Every row gives one point. Each copy is the shape, with its points in the same order, turned, moved and blurred by noise. Some copies are also mirrored. Which?
In the rows, zero is written as 128.

Shape:
[[150 174 124]
 [ 85  92 128]
 [112 141 133]
 [146  91 148]
 [175  81 164]
 [157 132 116]
 [129 157 112]
 [104 163 126]]
Copy 1:
[[ 64 129 121]
 [167 154 144]
 [106 148 135]
 [137  93 157]
 [134  60 171]
 [101 113 114]
 [ 92 149 117]
 [ 96 175 133]]
Copy 1 is: mirrored
Copy 2 (8 x 3):
[[150 184  96]
 [100 106 148]
 [116 152 122]
 [151 144 173]
 [171 158 194]
 [165 153 123]
 [137 157  96]
 [112 157  99]]
Copy 2 is: only turned
Copy 3:
[[145 116 171]
 [ 76 146 100]
 [110 139 148]
 [139 157  97]
 [169 170  84]
 [147 115 130]
 [117 111 160]
 [ 99 124 172]]
Copy 3 is: mirrored

Shape (10 x 4):
[[130 137 141 148]
 [153 170 144  90]
 [115 129 115 198]
 [ 73  84 169 155]
 [137 151 163  99]
 [114 129 160  85]
 [137 112  95 152]
 [127 148 118  93]
 [133 120 102 158]
 [113 150 103 150]]
Copy 1:
[[112 165 124 118]
 [105 143 148 186]
 [ 90 171  80  74]
 [118 143 153  43]
 [108 152 161 147]
 [115 123 177 132]
 [127 132  82 113]
 [100 117 126 151]
 [120 143  84 107]
 [ 87 147  95 123]]
Copy 1 is: mirrored
Copy 2 (10 x 4):
[[118 117 130 133]
 [141 151 174 164]
 [ 94 113  71 126]
 [105  67 133  70]
 [139 126 176 139]
 [137 125 185 109]
 [127 158  93 106]
 [118 164 167 129]
 [119 144  95 115]
 [ 91 143 114 132]]
Copy 2 is: only turned
Copy 3:
[[137 135 153 126]
 [106 173 194 107]
 [170 105 135 167]
 [ 99  73  99 109]
 [ 99 151 175  98]
 [ 80 148 153 104]
 [142 154 119 160]
 [ 98 167 165 139]
 [146 145 128 164]
 [129 133 165 175]]
Copy 3 is: only turned

Shape:
[[183 129 114  87 138 130 140 134]
 [107 132 159 130 121 146 122 129]
 [108 110  96  99 108 155 131  93]
 [163 112  97 160 148 144 146 132]
 [114 114 117 105 159 114 128 128]
 [139 117 124 126 157 109 117 110]
 [ 99 122  95 100  23 150 138 113]
 [104 144 177 105 164  84 179 112]
 [124 163 149 148 107 157 150  77]
 [209 140  98 110 164  83 122 129]
 [143 223 119 100 158  79 160 124]
 [107 113 122 112 137 158 133 121]]
Copy 1:
[[157 133 120 155 134 163 187 138]
 [140 127 123 100 114 132 113 120]
 [157  83 119 127 113 111 145  95]
 [137 123 163 154 174 137 143 123]
 [118 117 101 155 129 140 127 112]
 [130 132  97 154 157 132 123 125]
 [145  70 147 103  57  74 174 140]
 [ 98 185  72 117 123 131 144  82]
 [176 148 129  89 127  96 124 112]
 [156 151 105 195 173 150 170 162]
 [152 225 104 181  95 115 145 119]
 [139  96 123 122 116 141 126  95]]
Copy 1 is: only turned
Copy 2, 12 rows:
[[165  69 127 149 149 131 147 160]
 [147 142 120 136 140 129 109 114]
 [140  97  70 129  96 141 111 130]
 [166 119 146 155 108 133 145 175]
 [123  99 130 106 124 133 144 132]
 [144 100 144 126 119 124 139 121]
 [120 106  35 143 106 117  52 153]
 [ 97 137 123 128 165  77 171  92]
 [143 147  96 193 116 113 115  92]
 [160  44 180 152 136 102 148 156]
 [ 81  70 151 201 169  91 148 106]
 [135 127 102 126 127 156 133 124]]
Copy 2 is: only turned
